Each row of a before or after table is a point. The points were changed in one or more steps. Then noise was added and the rows were shuffled. The steps act on how far a point lies along the listed directions, d1 being the first. Write out the steps. A step turns or swaps two directions, mirrors them in a line or flattens them onto one, adds a multiple of one to another, or multiplies one. Angles are multiples of 10 degrees, from the lower direction toward the higher: turns from -170 to 170, lines from 10 to 170 but not 90. Use the fewest steps. Two steps may share a direction if one is a turn and the other turns, adds or multiplies; they go together, in the order done. Otherwise the lowest direction goes first.
In the rows, 128 means zero.

Directions:
(1): [119 169]
(2): [ 87 119]
Before (10 x 2):
[[172 159]
 [104  95]
 [146 104]
 [141 144]
 [174 159]
 [106 121]
 [110 155]
 [156 131]
 [182  98]
 [156 116]]
After (10 x 2):
[[189  77]
 [111 156]
 [156 108]
 [149  98]
 [142 136]
 [102 111]
 [182 136]
 [102 133]
 [178 132]
 [161 117]]
Steps: add 0.5 times d2 to d1

Directions:
(1): [ 99  67 139 106 120 131]
(2): [161 131 122  93  74 129]
Before (8 x 6):
[[136 128 129 102 108 136]
 [126 140 142 142 152 128]
 [184 198 112 120  77 134]
 [130 132 144 111 125 123]
 [124 141 141 151 150 141]
 [184 221 131 149 137 121]
 [ 93 114 119 162 175 131]
 [165 171 106 126  88 137]]
After (8 x 6):
[[138 178 135 167 153 139]
 [178 204 136 143 135 119]
 [139 178 137 154 157 128]
 [137 196 101 192 189 128]
 [124 121 148 102 125 125]
 [147 107 127  92  65 136]
 [117  89 136  88 104 137]
 [131 109 118 102  80 136]]
Steps: add 1.5 times d2 to d1

Directions:
(1): [164 120 143 119  76 109 122  74 169 136 141]
(2): [126  43  98 139 116 119 127 149 132 151 116]
(3): [ 78 136 128 193  85 132 139 129 134 110 148]
(4): [147 118  95 124 131 206 145 116 149 102 147]
(5): [122 148  77 157 166 116  88 100 154 158 136]
(6): [122 152  97 114 115 111 154 155 181 111  75]
Before (10 x 11):
[[132 152 149 125 138 106 115 114 130 153 151]
 [130 110 124 137 126  51 107 136 152 147  87]
 [141  58  74 145 167 236 168 185 128 108 128]
 [160 194  88  80 109  90 142 146 186 128  58]
 [126 124 184 100 130  87 149 170  75 116  98]
 [112 103 140 118 121  59  89 110 112 152 120]
 [138 136 102 102 170 103 132 123 123 157 100]
 [137 153 173 114 142 136 119 138 111 129 122]
 [127 174 110 126 186 149 106 145  79 142 113]
 [162 120 152  95 171  99 100 111 121 159 113]]
After (10 x 11):
[[145 125 111 103 179 125 123 110 109 156 121]
 [107  70  99 180 145 180 160 193 112 122 124]
 [138 162 129 110 136 116 127 123 158 141 130]
 [183 133 154 113 147 144  79  80  60 164 191]
 [153  87 130 130 148 101  94 108 122 153 129]
 [125 178  95 121 180 149 118 156  98 134  98]
 [170 126 126  80 170 121 114 114 151 144  96]
 [140 160 160 108 141 143 126 146 130 123 106]
 [134 104 114  93 128  93 105 112 139 141 104]
 [145 116 171  81 140 121 155 168  85 108 102]]
Steps: turn d3 and d4 by -20 degrees; multiply d4 by 0.4; multiply d6 by -1

Directions:
(1): [ 60  75 104 170 131 147 124 146 156 122 108 118 186 153 146 142 158 114
 134 128]
(2): [114 118 125 113  62  88 150 119  94 180 175 148 148 138 163 113 139  93
 143 150]
Before (12 x 20):
[[175 194 168  59  71  58 144 103  58 181 185 166  78 108 151 103 102 130
  120 155]
 [118 123 118 119  82 125 148 136 126 148 156 129 166 127 146 118 150  94
  147 148]
 [112 110 131 149 143 125 130 123 110 128 131 139 140 157 152 140 134 106
  122 113]
 [ 38  47  89 194 171 202  89 159 197  76  64 115 192 152 120 161 154 135
  126 106]
 [119 110 127 161 181 174 101 137 177  57  73 120 127 118 109 151 122 151
  114 117]
 [160 152 140 109 118 123 123 119  88 137 132 145 107 115 139 106 116 130
  141 152]
 [188 158 131  77  58  52 159 120  52 181 200 160  92 136 138 105 110 104
  132 145]
 [189 184 146  95 122 134 124 133 113 136 138 135  89  96 111 122  96 132
  114 139]
 [167 146 140  78 123 117 139 113  91 136 180 146  89 121 147 129 113 129
  127 136]
 [108 102 125 114 123 141 131 147 160 119 111 128 152 125 141 136 115 122
  138 119]
 [ 92 129 109 145  97 115 120 117 117 153 153 114 176 165 150 108 159  90
  142 134]
 [130 116 130 117 102 102 118 125 105 143 145 133 128 149 138 132 123 119
  124 130]]
After (12 x 20):
[[113 107 121 131 189 176 119 141 150  82 118 118 125 138 131 158 132 150
  116 115]
 [112  98 120 140 130 125 108 137 128 119 120 122 142 153 131 147 128 125
  117 118]
 [124 123 123 148 167 165 104 135 128 101  89 126 130 123 129 127 129 146
  137 137]
 [160 142 135  62  18  68 148  96  59 210 218 184 105 117 159  94 109  90
  147 154]
 [ 98 110 112 145 107 146 139 145 148 128 130 116 178 134 140 126 156 100
  146 141]
 [190 165 157  86  92  95 135 100  97 130 161 156  77 101 129 113  98 124
  129 144]
 [131 119 132  92  97 121 143 135 137 142 135 141 139 120 148 126 108 114
  141 125]
 [ 60 105 126 180 214 178  90 161 187  62  48 103 155 137 113 162 142 173
  104 113]
 [120 116 136 138 131 116 135 121 100 137 141 146 129 154 157 134 130 104
  122 115]
 [ 80  74  91 190 193 173 108 175 179  66  66 104 168 165 108 165 146 145
  112 101]
 [149 150 129 137 172 177 106 151 157  95  89 114 118 107 100 143 110 146
  108 124]
 [ 84 126 106 154 106 124 121 119 124 146 147 111 182 167 150 108 160  93
  142 129]]
Steps: swap d1 and d2

Directions:
(1): [178 126  79 137 129 111 140 139 107 141 139  86 133 147 153 106 183 113
 120  98  98  72  90  90 123 199  79 146 148 216 101 117 145 149 115  97
 121 160 135 149 132 131 119 128 153 124 112 115]
(2): [108  98 124 193  94 138  83 108 125  98 103 123  83  71 108 190 167 127
 144 154 110 125  74 157 153 169 157 161 112 111 134 145 135 117 119 109
  91 120 111 144 177 136 121 129 133  65 102 125]
(3): [138 176 108 110 119  84  88 158  85 113 158  89 156 134 139 110 101 149
 129 119 132 122 131 176 178 121 155 187 160 141  97 153 165 102 158 151
 168 112  61 119 161 101 123 127 103 118 120 181]
Before (9 x 48):
[[122 105 156 124 139 152 166 120 158 145 126 148 118 143 132 116 141 119
  132 133 134 133 143  98  97 132 112  57 101 144 151 101  99 152 113 119
  118 128 171 117  90 147 149 127 143 143 130  87]
 [155 161 110 121 124  94  72 130  96 130 134  92 140 124 123 126 140 133
  124 110 141  97 112 161 156 139 146 168 142 147 107 130 151 128 136 131
  138 121  92 117 162 113 127 112 122 106 110 156]
 [156  98 110 149 135 163 176 119 173 145 110 138 116 136 150 112 180 111
  122 130 120 106 113  78  68 170  63  97 117 170 123 109 103 177  98 100
   99 167 177 138  88 160 131 124 158 161 120  55]
 [124  61 130 236  93 159 110  84 141 123 103 120  59  60 103 181 212 104
  160 116 100  93  47  95 124 218 122 145 108 151 134 122 123 134 100  71
   75 150 142 160 164 153 124 140 157  54  91  79]
 [101 106 142 194 102 137  98 111 131 124 115 132 108  69  92 166 136 146
  148 157 111 133  80 162 146 140 159 153 117  94 143 140 145 108 113 133
  107 116 124 156 165 144 126 141 137  95 111 117]
 [113  86 144 155 110 160 119  98 151 135  92 144  90 101 119 171 164 119
  143 142 101 112 101  98  92 166 106 105 106 109 145 125 101 141  93 101
   80 130 179 145 136 152 124 129 155 106 124  87]
 [141 142 120 134 124 104 120 145 116 114 136 112 141 112 153 123 135 129
  138 126 106 130 123 147 139 133 129 152 141 149 113 131 146 117 130 148
  151 122 106 133 144 121 135 160 123 117 119 160]
 [153  75  87 220  86 128  68 111 114  78  86  81  58  84 128 181 243 112
  153 152  81  79  23 137 146 249 122 171 120 174 112 150 141 146 107  81
   76 167 118 166 190 148 123 130 171  43  95  96]
 [164 143 101 143 119 108 129 133 120 139 135 106 137 146 143 111 150 124
  126 103 104  93 100 111 123 186  89 134 146 194 131 130 152 136 116 109
  121 146 145 142 134 134 107 136 147 124 121 115]]
After (9 x 48):
[[158 151 115  90 150 133 176 149 155 151 143 129 163 171 164  65 117 131
  113 116 145 124 165 104  87 115  77 109 143 160 105 118 115 160 127 139
  154 153 141 114  77 133 136 122 131 198 138  97]
 [130 165 124 132 121  95 101 149  98 135 158  98 162 119 118 103  90 161
  136 126 124 124 120 171 164 110 152 173 157 129 111 146 169  98 142 161
  166 116  87 137 152 117 125 141 118 135 124 159]
 [136 132 121 157 114 118  69 109 116 122 112 110 112  95 106 161 160 127
  132 128 137 102  95 159 145 150 153 156 120 124 126 130 137 132 121 117
  108 121 110 126 170 128 127 113 130  85 103 134]
 [159 193 119  94 135  75 112 165  82 145 192  74 180 159 148  52  82 147
  138  68 148 108 157 143 167 112 136 183 183 174  79 137 167 102 170 153
  208 127  56 111 136  92 131 136 100 144 127 179]
 [134 136 149  91 148 132 167 141 145 150 148 136 145 166 145  84 114 128
  126 118 145 132 164 105 104 114 110  65 119 156 135 106 112 146 126 134
  148 124 155 107  82 134 152 126 132 165 136 108]
 [169 187  90  92 122  57  68 181  66  98 160  51 161 167 160  74 115 152
  136 116 129 103 128 186 185 140 144 200 181 172  70 166 175 116 172 159
  192 140  42 118 164  94 131 127 114 122 130 184]
 [144 176 130  55 141  98 125 155 106 153 154 107 173 173 154  80  82 143
  128 103 126 115 171 124 122 106 108 133 162 136 101 133 134 123 140 152
  170 118 120 117 116 111 127 128 119 168 146 152]
 [144 144 120 140 117 113 122 129 129 134 131 123 134 139 132 119 126 130
  130 117 117 115 117 125 124 157 109 127 137 159 142 135 144 127 121 120
  125 133 145 135 132 131 112 137 137 126 126 120]
 [128 118 126 155 116 120 119 126 129 108 117 128 120  92 142 148 152 123
  143 140 103 135 107 144 131 140 134 143 124 133 128 130 136 120 119 137
  126 124 123 140 149 131 138 161 132 100 114 146]]
Steps: multiply d1 by 0.4; swap d2 and d3
